Each row is a point. Two turns around zero, p and q, are shown by what they do to some points. Write where each new point lands after one turn and then the other. Backwards means that the second turn is done in reverse. Each puzzle has new turns, and all numbers are rounded.

Turn p:
[ 47 -20] -> [ 39 -33]
[-14  33] -> [-4 36]
[-7  2] -> [-6  4]
[-26 -15] -> [-29  -7]
Turn q:
[-9 49] -> [40 30]
[ 24 -10] -> [  1 -26]
[ 11 -13] -> [ -7 -16]
[-26 -26] -> [-35  12]
Where do these land?
p, then q: [-42   3] -> [-4 42]
p, then q: [ 32 -20] -> [-15 -35]
q, then p backwards: [11 17] -> [20  3]

Turn p:
[31 11 -9] -> [-31  11  10]
[ -5   9 -28] -> [ 2 29 -5]
[-13 -43  32] -> [ 31 -40  22]
[-41 -12  -3] -> [ 41   1 -13]
[28 35  7] -> [-43   0 -14]
Turn q:
[34 43 30] -> [ 34 -52   3]
[-6 21 -3] -> [ -2 -12  18]
[-3 -8  4] -> [-5  3 -8]
[-34  10  -3] -> [-31  -4  17]
[  1 -15 -44] -> [ 7 42 18]
[  8 -51  17] -> [ -3  22 -50]
Where do these land?
p, then q: [-7 31 47] -> [-15  55  -1]
p, then q backwards: [-38  -4 -11] -> [ 37 -13  -3]
q, then p backwards: [ 13  13 -20] -> [ -4 -25 -11]
q, then p backwards: [ 16 -10  35] -> [-25  19  24]
q, then p: [ 23 -28  -4] -> [-25  26  -3]
p, then q backwards: [ -8  -2 -48] -> [ 10 -26 -40]

Turn p:
[-10 -15 -28  -5] -> [-14  19 -21  12]
[31 10 47  3] -> [ 12 -47  28 -12]
[50 26 32  0] -> [-11 -43  39 -27]
[-31  -5 -35  40] -> [ 12  38 -42 -22]
[  6 -24  -1   1] -> [ -5 -13 -18  10]
[-32  12  13 -40] -> [16 20 30 37]
[-14  -4 -28   0] -> [ -9  26 -15   3]
Turn q:
[-13 -24   5  19] -> [28 17 -5  7]
[-27 -23  -8  -6] -> [21 -2  2 30]
[  1 -35   1 -30] -> [ 26 -34 -11  12]
[-36  17  41  20] -> [16 28 50 -9]
[ 36  42 -31   0] -> [-58  -1 -20 -14]
[39 23 -8 -3] -> [-32  -9 -17 -27]
Where do these land?
q, then p backwards: [  8 -22  37 -36] -> [15  5 50 21]
p, then q: [  4  18 -53 -13] -> [-24  10  47  21]
q, then p: [39  1 18 23] -> [-29  18  24  26]
q, then p backwards: [-15  25 -11  16] -> [ -3  12 -24 -22]
p, then q backwards: [-36 -21  10  10] -> [ -8 -41  -8  13]
